Each point is reached from the start by the listed moves, each made once or not at all, plus a little noise. Say if it took an odd or an even number of moves. Then give how often each move was made.

Moves:
(1): | .15 | .23 | .22 | .17 |
(2): | -.09 |  .11 | -.24 | -.18 |
(3): | -.41 |  .23 |  .10 |  .12 |
Start: |  .09 |  .26 | -.07 | -.09 |
Points:
|  .12 |  .28 | -.04 | -.08 | -> even (0, 0, 0)
| -.26 |  .83 | -.01 |  .06 | -> odd (1, 1, 1)
| -.20 |  .69 |  .22 |  .21 | -> even (1, 0, 1)
| -.41 |  .60 | -.22 | -.15 | -> even (0, 1, 1)

Moves:
(1): |  .05 |  .08 |  .08 |  .21 |  .04 | -.12 |  .00 | -.08 | -.22 |  .08 |  .24 | -.01 |
(2): |  .07 |  .24 | -.15 |  .16 | -.23 |  .08 | -.45 | -.02 |  .05 | -.14 |  .16 | -.36 |
(3): |  .00 |  .10 |  .14 | -.01 | -.03 | -.04 |  .06 |  .31 |  .04 | -.09 |  .04 | -.10 |
(4): | -.34 |  .18 |  .12 |  .08 | -.02 |  .36 |  .03 | -.10 |  .12 | -.20 | -.04 |  .22 |
(5): |  .33 |  .03 |  .06 | -.20 |  .33 |  .04 | -.20 |  .15 |  .34 | -.18 | -.05 |  .17 |
(6): |  .18 |  .06 |  .15 | -.25 | -.04 |  .05 | -.04 | -.12 |  .00 |  .20 |  .14 |  .07 |
(7): |  .19 |  .31 | -.01 | -.17 |  .14 |  .02 |  .25 | -.20 |  .00 | -.19 | -.39 |  .01 |
(8): |  .08 |  .15 | -.59 |  .09 | -.03 |  .14 |  .20 |  .20 |  .00 |  .22 |  .00 |  .44 |
(9): |  .33 | -.05 |  .13 |  .15 | -.04 |  .17 |  .16 | -.07 |  .19 | -.21 | -.05 |  .16 |
(10): | -.10 |  .12 |  .00 |  .40 |  .03 | -.33 |  .14 | -.09 |  .37 |  .22 |  .11 | -.26 |
(11): | -.28 |  .15 | -.19 | -.22 | -.15 | -.63 | -.09 | -.32 |  .10 | -.22 |  .29 |  .10 |
(12): |  .10 | -.07 |  .09 |  .09 | -.11 |  .16 | -.26 |  .20 |  .03 | -.06 | -.31 |  .28 |
Start: | -.11 | -.03 |  .11 |  .09 | -.01 | -.02 | -.11 |  .13 | -.03 | -.18 | -.05 | -.23 |
Points:
| -.31 |  .52 | -.26 |  .94 | -.31 | -.29 |  .09 | -.15 |  .57 | -.35 |  .17 |  .75 | -> odd (1, 0, 0, 1, 0, 0, 0, 1, 1, 1, 1, 1)
| -.14 |  .82 | -.35 |  .54 | -.52 | -.06 | -.17 |  .05 |  .29 | -.77 |  .59 |  .21 | -> odd (1, 1, 1, 1, 0, 0, 0, 1, 1, 0, 1, 0)
| -.15 |  .29 |  .40 |  .47 |  .26 |  .17 | -.39 |  .27 |  .87 | -.39 | -.35 |  .21 | -> even (0, 0, 0, 1, 1, 0, 0, 0, 0, 1, 0, 1)
